Rows are points. A path goes straight from each point to the next, and from the last back to the first. The post is the endless flat space through its rows: a point in 2 columns, a line in 3, a plane in 4, and so on, so that a path can go around it. How many times does the path go around the post? Going back the other way cancels.

Post, one row:
[[-0.43  0.43]]
Path:
[[-0.18 -2.63]
 [ 1.45 -0.35]
 [ 0.43  1.46]
 [-0.77  1.58]
 [-2.32  0.38]
 [-1.48 -1.32]
 [-1.41  0.29]
 [-2.54  1.83]
 [-1.93 -1.14]]
Times around: 1

Post (5 x 6):
[[ 2.54 -1.50 -1.73 -2.96  1.75 -0.65]
 [ 0.17 -0.84 -0.07  0.14  1.87  1.01]
 [-1.73  0.56 -0.64  2.16 -0.29 -0.85]
 [-0.89 -0.75  0.84 -0.94  2.01 -0.67]
 [-0.56 -0.53  0.65  2.36 -2.81  0.68]]
Path:
[[-0.88  1.75  0.38 -1.93  4.22 -1.21]
 [ 0.17 -0.60 -0.45 -0.60  0.35  2.11]
 [-1.38 -1.74 -1.70 -1.23  1.43  0.68]
 [-1.07 -1.10 -1.00  2.15  0.34 -2.37]
 [ 0.56 -1.55 -0.62  0.96 -0.22 -3.53]
 [-0.29 -1.47 -1.23 -0.35  0.10 -1.01]
 [-1.39  0.55 -1.06  0.76 -0.17  1.70]
 [-2.61  0.00  1.82  1.38  1.44  3.01]
 [-3.71 -1.42  0.15  1.69 -1.06  0.68]
 [-3.28 -1.48  1.38  0.94  1.01 -1.58]
 [ 2.24 -1.00 -1.38  1.15  0.87 -0.64]
 [-1.67  1.80 -0.06  0.26  1.32 -3.16]
 [-0.92  0.15 -0.09 -0.87  1.01  0.24]
 [-2.75 -1.00  0.03  0.37  2.30  1.03]
 [ 0.55 -0.80 -1.98  1.46 -0.70 -0.20]
 [ 0.57 -1.45 -0.60 -0.97 -1.42  0.47]
 [-0.67  0.89 -2.73 -1.07 -1.96 -2.78]
 [-0.39  1.89 -0.70 -0.24  2.12 -0.86]
 [-0.78  0.21 -1.13 -0.97 -0.66 -0.77]
 [-1.19 -1.37  0.14  0.77 -2.91 -0.34]
 [-1.01 -0.28 -2.68 -1.72  3.61 -0.14]
 [ 0.29  0.78 -2.02  1.39  0.24  1.51]
 [ 0.65  0.01 -1.01  0.06  1.64 -0.59]
 [ 1.35 -0.96  0.60 -0.88  0.00 -0.90]]
Times around: 1
